Every row gives one point. The points of each table are mixes of a few directions, plus a little noise. Count the directions of each table, and those that both share. Where both have some left over, give the other angles between the two spaces (their principal angles), to ten degrees, smallest first.

First:
[[-0.06  0.10]
 [-0.35  0.60]
 [ 0.11 -0.18]
 [ 0.30 -0.52]]
Second, 5 rows:
[[-0.18 -0.33]
 [ 0.05  0.10]
 [-0.32 -0.52]
 [ 0.37  0.66]
 [ 0.07  0.11]]
Directions: first 1, second 1, shared 0; angles 60

First (7 x 3):
[[ 0.21 -0.28  0.25]
 [-0.43  0.09 -0.42]
 [ 0.54 -0.05  0.51]
 [-0.15  0.23 -0.19]
 [ 0.10 -0.60  0.21]
 [-0.36  0.61 -0.45]
 [ 0.10 -0.02  0.10]]
Second:
[[-0.02 -0.21  0.02]
 [-0.06  0.11 -0.08]
 [ 0.09 -0.26  0.14]
 [-0.18 -0.39 -0.07]
 [-0.02  1.29 -0.27]
 [ 0.19 -0.23  0.22]
 [ 0.00 -0.32  0.05]]
Directions: first 2, second 2, shared 2

First, 9 rows:
[[ 0.05 -0.36 -0.04 -0.29 -0.45  0.33]
 [-0.51  0.24  0.12  0.91  0.26 -0.31]
 [-0.11 -0.22  0.09 -0.46  0.05  0.46]
 [ 0.45  0.02 -0.12 -0.64 -0.22  0.05]
 [-0.23  0.21  0.11 -0.33  0.33  0.24]
 [ 0.03  0.31  0.00  0.31  0.37 -0.36]
 [-0.35 -0.04  0.09  0.75  0.10 -0.21]
 [ 0.30 -0.62 -0.04  0.28 -0.13 -0.11]
 [ 0.37  0.41 -0.18 -0.61 -0.36 -0.06]]
Second:
[[-0.32 -0.23  0.11  0.18  0.41 -0.33]
 [-0.24 -0.61  0.00  0.24 -0.42 -0.15]
 [ 0.33 -0.84  0.05 -0.13  0.29  0.06]
 [ 0.04  0.49 -0.04  0.03  0.03 -0.03]
 [ 0.19  1.11 -0.14  0.04 -0.28  0.06]
 [-0.02  0.08  0.03 -0.35 -0.04  0.40]]
Directions: first 4, second 4, shared 3; angles 40

First:
[[-0.06  0.37 -0.06  0.24  0.07 -0.66 -0.26  1.53]
 [ 0.00  0.03  0.01  0.00 -0.01 -0.03 -0.01  0.06]
 [ 0.02 -0.12  0.02 -0.07 -0.01  0.20  0.09 -0.46]
 [-0.06  0.28 -0.04  0.20  0.05 -0.53 -0.17  1.22]
 [ 0.05 -0.14  0.01 -0.09 -0.03  0.31  0.10 -0.71]
 [ 0.02 -0.15  0.04 -0.11 -0.03  0.34  0.11 -0.72]
 [ 0.01 -0.08  0.02 -0.04 -0.01  0.17  0.03 -0.41]
 [ 0.00 -0.13  0.02 -0.08 -0.02  0.23  0.08 -0.53]]
Second, 10 rows:
[[-0.46  0.11 -0.02  0.38  0.06 -0.49  0.09  0.81]
 [ 0.42 -0.10  0.02 -0.35 -0.06  0.45 -0.08 -0.74]
 [ 0.51 -0.12  0.02 -0.42 -0.07  0.55 -0.10 -0.90]
 [-0.26  0.06 -0.01  0.22  0.04 -0.29  0.05  0.48]
 [-0.09  0.02  0.00  0.08  0.01 -0.10  0.01  0.17]
 [ 0.38 -0.09  0.01 -0.32 -0.06  0.42 -0.07 -0.68]
 [ 0.30 -0.07  0.01 -0.25 -0.04  0.33 -0.06 -0.54]
 [-0.57  0.13 -0.03  0.48  0.08 -0.63  0.11  1.01]
 [ 0.16 -0.03  0.01 -0.13 -0.02  0.17 -0.03 -0.28]
 [-0.38  0.09 -0.01  0.32  0.06 -0.41  0.08  0.67]]
Directions: first 1, second 1, shared 0; angles 30

First (9 x 9):
[[-0.58 -0.49  0.18 -0.22 -0.08 -0.44 -0.32 -0.52  0.34]
 [-0.05 -0.05  0.01 -0.02  0.01 -0.05 -0.03 -0.05  0.04]
 [-0.34 -0.28  0.09 -0.12 -0.06 -0.26 -0.19 -0.32  0.19]
 [-0.07 -0.05  0.02 -0.03 -0.01 -0.04 -0.04 -0.08  0.04]
 [ 0.95  0.81 -0.31  0.35  0.16  0.75  0.54  0.88 -0.55]
 [-0.39 -0.32  0.13 -0.16 -0.07 -0.32 -0.22 -0.37  0.23]
 [-0.39 -0.31  0.11 -0.15 -0.06 -0.32 -0.22 -0.36  0.23]
 [ 0.72  0.61 -0.22  0.26  0.12  0.55  0.39  0.67 -0.41]
 [ 0.14  0.12 -0.05  0.06  0.02  0.12  0.09  0.13 -0.07]]
Second (8 x 9):
[[-0.49 -1.13 -0.27 -0.06  0.13  0.07 -0.31 -0.36 -0.14]
 [-0.21 -0.67 -0.34 -0.09  0.02  0.28 -0.24 -0.13 -0.14]
 [ 0.43  0.94  0.13  0.04 -0.09  0.07  0.32  0.31  0.13]
 [-0.44 -0.46  0.49  0.16  0.23 -0.75 -0.09 -0.44  0.11]
 [ 0.35  0.37 -0.40 -0.13 -0.18  0.57  0.06  0.36 -0.10]
 [ 0.15  0.09 -0.28 -0.08 -0.08  0.39  0.04  0.15 -0.06]
 [ 0.14  0.52  0.50  0.02 -0.11 -0.61 -0.14  0.18  0.02]
 [ 0.08  0.35  0.14  0.14  0.12 -0.04  0.34 -0.06  0.19]]
Directions: first 1, second 3, shared 0; angles 30

First:
[[ 0.70 -0.09 -0.01 -0.74  0.02  0.25  0.45  0.29 -0.21  0.20 -0.48  0.04]
 [ 1.20 -0.65 -0.21 -0.83  0.61  0.52  0.40  0.72 -0.19  0.02 -0.40 -0.38]
 [-0.92  0.25 -0.10  0.33 -0.24 -0.24 -0.23 -0.40  0.21 -0.18  0.04  0.23]
 [ 0.51 -0.10  0.28  0.46  0.14 -0.02 -0.16  0.10 -0.06  0.12  0.54 -0.29]
 [-0.52 -0.21 -0.23  0.33  0.28 -0.05 -0.32 -0.04  0.22 -0.33  0.19 -0.15]
 [-0.40  0.38  0.17  0.26 -0.39 -0.24 -0.08 -0.33  0.02  0.09  0.11  0.22]
 [-0.29  0.21  0.09  0.22 -0.20 -0.14 -0.09 -0.21  0.03  0.03  0.12  0.12]
 [-0.27  0.19  0.00 -0.04 -0.21 -0.08  0.04 -0.16  0.01  0.03 -0.12  0.18]]
Second (10 x 12):
[[ 0.07  0.09 -0.25 -0.18  0.16  0.02 -0.20  0.05  0.10 -0.05  0.42 -0.10]
 [ 0.07  0.12  0.39 -0.14 -0.47 -0.32  0.39  0.03 -0.19  0.35 -0.31  0.19]
 [-0.07 -0.38 -0.34  0.62  0.50  0.56 -0.33 -0.28  0.02 -0.54  0.01 -0.19]
 [ 0.60  0.26 -0.42 -0.25 -0.38 -0.13  0.25 -0.33 -0.57  0.42  0.84 -0.17]
 [-0.51 -0.14 -0.37  0.39 -0.23 -0.10  0.02 -0.66 -0.25 -0.29  0.06  0.08]
 [-0.33  0.02 -0.39  0.06  0.11  0.14 -0.08 -0.05  0.04 -0.04  0.05 -0.14]
 [ 0.39  0.09  0.27 -0.23  0.14  0.08  0.02  0.43  0.13  0.23 -0.05 -0.07]
 [-0.38 -0.41  0.52  0.64  0.02  0.14  0.09 -0.10  0.06 -0.35 -1.01  0.22]
 [-0.09  0.15  0.47 -0.66  0.03 -0.74 -0.44  0.23  0.58 -0.33  0.42  0.44]
 [ 0.23  0.20  0.13 -0.24  0.10  0.33  0.28  0.68  0.07  0.61 -0.43 -0.26]]
Directions: first 3, second 5, shared 1; angles 30, 60

First:
[[-0.03  0.09 -0.08 -0.54 -0.30 -0.21  0.16 -0.20  0.18 -0.01 -0.20  0.06
  -0.41  0.24]
 [ 0.28 -0.58  0.09  0.86  0.35  0.02 -0.56  0.15  0.12 -0.15  0.14 -0.16
   0.46 -0.93]
 [-0.04  0.38  0.42 -0.79 -0.18  0.19  0.54 -0.06  0.52  0.30 -0.46 -0.25
  -0.16 -0.05]
 [-0.14  0.15 -0.11 -0.13  0.35 -0.06 -0.23  0.25 -0.58 -0.62  0.42  0.41
  -0.15  0.54]
 [-0.11  0.05 -0.11  0.20  0.23  0.05 -0.12  0.14 -0.36 -0.16  0.20  0.19
   0.12  0.17]
 [-0.15  0.03  0.02 -0.22  0.15 -0.04  0.12 -0.03  0.42  0.22 -0.68  0.05
   0.13 -0.70]
 [ 0.19 -0.28 -0.24  0.94 -0.58  0.09  0.12 -0.33  0.00  0.82  0.20 -0.42
   0.32  0.11]
 [ 0.01  0.15  0.02 -0.31 -0.01 -0.04 -0.04  0.08 -0.30 -0.39  0.38  0.14
  -0.31  0.63]]
Second (11 x 14):
[[ 0.11 -0.12  0.16  0.06 -0.12 -0.01  0.04 -0.16  0.16  0.02 -0.02 -0.10
   0.05 -0.20]
 [ 0.17 -0.13  0.30  0.06 -0.08  0.02  0.06 -0.23  0.21 -0.02 -0.07 -0.10
   0.13 -0.37]
 [ 0.02  0.04  0.62  0.05  0.22  0.17  0.19 -0.15  0.21 -0.12 -0.34 -0.01
   0.45 -0.77]
 [-0.19  0.12 -0.34 -0.10  0.10 -0.02 -0.06  0.20 -0.29  0.00  0.07  0.17
  -0.14  0.42]
 [-0.61  0.50 -0.69 -0.09  0.49 -0.08 -0.04  0.32 -0.93 -0.20  0.12  0.77
  -0.01  0.85]
 [-0.45  0.49  0.51 -0.06  0.80  0.31  0.34  0.05 -0.28 -0.32 -0.45  0.51
   0.70 -0.67]
 [ 0.61 -0.50  0.04 -0.10 -0.56 -0.02 -0.22  0.08  0.80  0.37  0.18 -0.83
  -0.43 -0.09]
 [ 0.36 -0.39 -0.04  0.20 -0.62 -0.25 -0.07 -0.37  0.23  0.15  0.22 -0.31
  -0.30  0.15]
 [-0.16  0.17  0.38  0.05  0.31  0.12  0.18 -0.10 -0.03 -0.17 -0.24  0.19
   0.37 -0.46]
 [ 0.32 -0.36 -0.40  0.01 -0.58 -0.25 -0.24 -0.04  0.17  0.24  0.33 -0.36
  -0.50  0.52]
 [-0.19  0.14 -0.54 -0.18  0.13 -0.04 -0.19  0.41 -0.28  0.06  0.18  0.12
  -0.26  0.66]]
Directions: first 5, second 3, shared 2; angles 70

First:
[[-0.10 -0.10  0.00 -0.14  0.17 -0.13 -0.41  0.25 -0.37  0.26  0.08  0.29
  -0.17 -0.40 -0.35 -0.07  0.44  0.21]
 [ 0.22 -0.92 -0.11 -0.11  0.62  0.21  0.03 -0.84 -0.47  0.41  0.29  0.43
  -0.38 -0.66 -0.22  0.48 -0.05 -0.34]
 [-0.09 -0.04  0.00 -0.11  0.11 -0.11 -0.37  0.24 -0.31  0.20  0.07  0.24
  -0.12 -0.31 -0.29 -0.08  0.37  0.17]
 [ 0.02  0.43  0.04  0.20 -0.40  0.06  0.46  0.03  0.57 -0.43 -0.20 -0.47
   0.32  0.67  0.45 -0.09 -0.45 -0.09]
 [-0.11  0.49  0.06  0.06 -0.32 -0.10 -0.01  0.45  0.23 -0.22 -0.15 -0.22
   0.20  0.36  0.13 -0.25  0.00  0.18]
 [-0.11  0.00  0.03 -0.13  0.10 -0.15 -0.42  0.34 -0.32  0.22  0.05  0.26
  -0.13 -0.32 -0.32 -0.14  0.45  0.24]
 [-0.11  0.30  0.04 -0.02 -0.15 -0.12 -0.20  0.42 -0.01 -0.04 -0.06 -0.02
   0.07  0.07 -0.07 -0.21  0.21  0.21]
 [ 0.31 -0.82 -0.12  0.05  0.44  0.34  0.52 -1.12 -0.03  0.10  0.19  0.09
  -0.20 -0.23  0.18  0.58 -0.54 -0.59]
 [-0.04  0.69  0.05  0.22 -0.57 -0.01  0.42  0.26  0.69 -0.52 -0.28 -0.58
   0.42  0.83  0.50 -0.22 -0.44  0.00]]
Second:
[[-0.53 -0.29  0.13 -0.15 -0.04  0.14 -0.10  0.36  0.20  0.52 -0.03 -0.22
  -0.28  0.65 -0.24 -0.29 -0.17 -0.38]
 [ 0.20  0.07  0.19  0.03  0.20  0.23 -0.21 -0.43 -0.29 -0.87  0.10 -0.01
   0.54 -0.67  0.11  0.10  0.11  0.05]
 [-0.44 -0.18 -0.24 -0.17 -0.32  0.02  0.05  0.22  0.40  0.76  0.10 -0.17
  -0.24  0.54 -0.11 -0.03 -0.46  0.00]
 [ 0.59  0.58 -0.39  0.17  0.04 -0.22  0.27 -0.31 -0.11 -0.50 -0.09  0.23
   0.20 -0.75  0.19  0.35  0.05  0.57]
 [-0.18 -0.05 -0.23 -0.08 -0.26 -0.12  0.13  0.16  0.27  0.59  0.07 -0.03
  -0.23  0.37 -0.03  0.06 -0.23  0.09]
 [-0.10 -0.07  0.28 -0.10  0.16  0.42 -0.36 -0.37 -0.20 -0.73  0.16 -0.15
   0.56 -0.51  0.03  0.01 -0.11 -0.07]
 [-0.24  0.20 -0.28  0.03 -0.04 -0.26  0.32  0.54  0.28  0.75 -0.32 -0.03
  -0.72  0.60 -0.27 -0.17 -0.09 -0.08]
 [ 0.44 -0.19  0.36  0.13  0.12  0.00 -0.20 -0.32 -0.37 -0.62  0.20  0.22
   0.44 -0.42  0.26  0.09  0.48 -0.07]
 [ 0.45  0.42  0.08  0.17  0.39  0.11 -0.03 -0.36 -0.43 -1.10 -0.19  0.09
   0.40 -0.90  0.08  0.09  0.27  0.16]
 [ 0.00 -0.55  0.27 -0.04 -0.23  0.00 -0.22 -0.06 -0.03  0.26  0.39  0.09
   0.20  0.31  0.21  0.03  0.13 -0.15]
 [-0.22  0.07 -0.25  0.06 -0.06 -0.35  0.34  0.60  0.25  0.90 -0.30  0.02
  -0.80  0.77 -0.26 -0.22  0.03 -0.16]]
Directions: first 2, second 4, shared 0; angles 70, 70
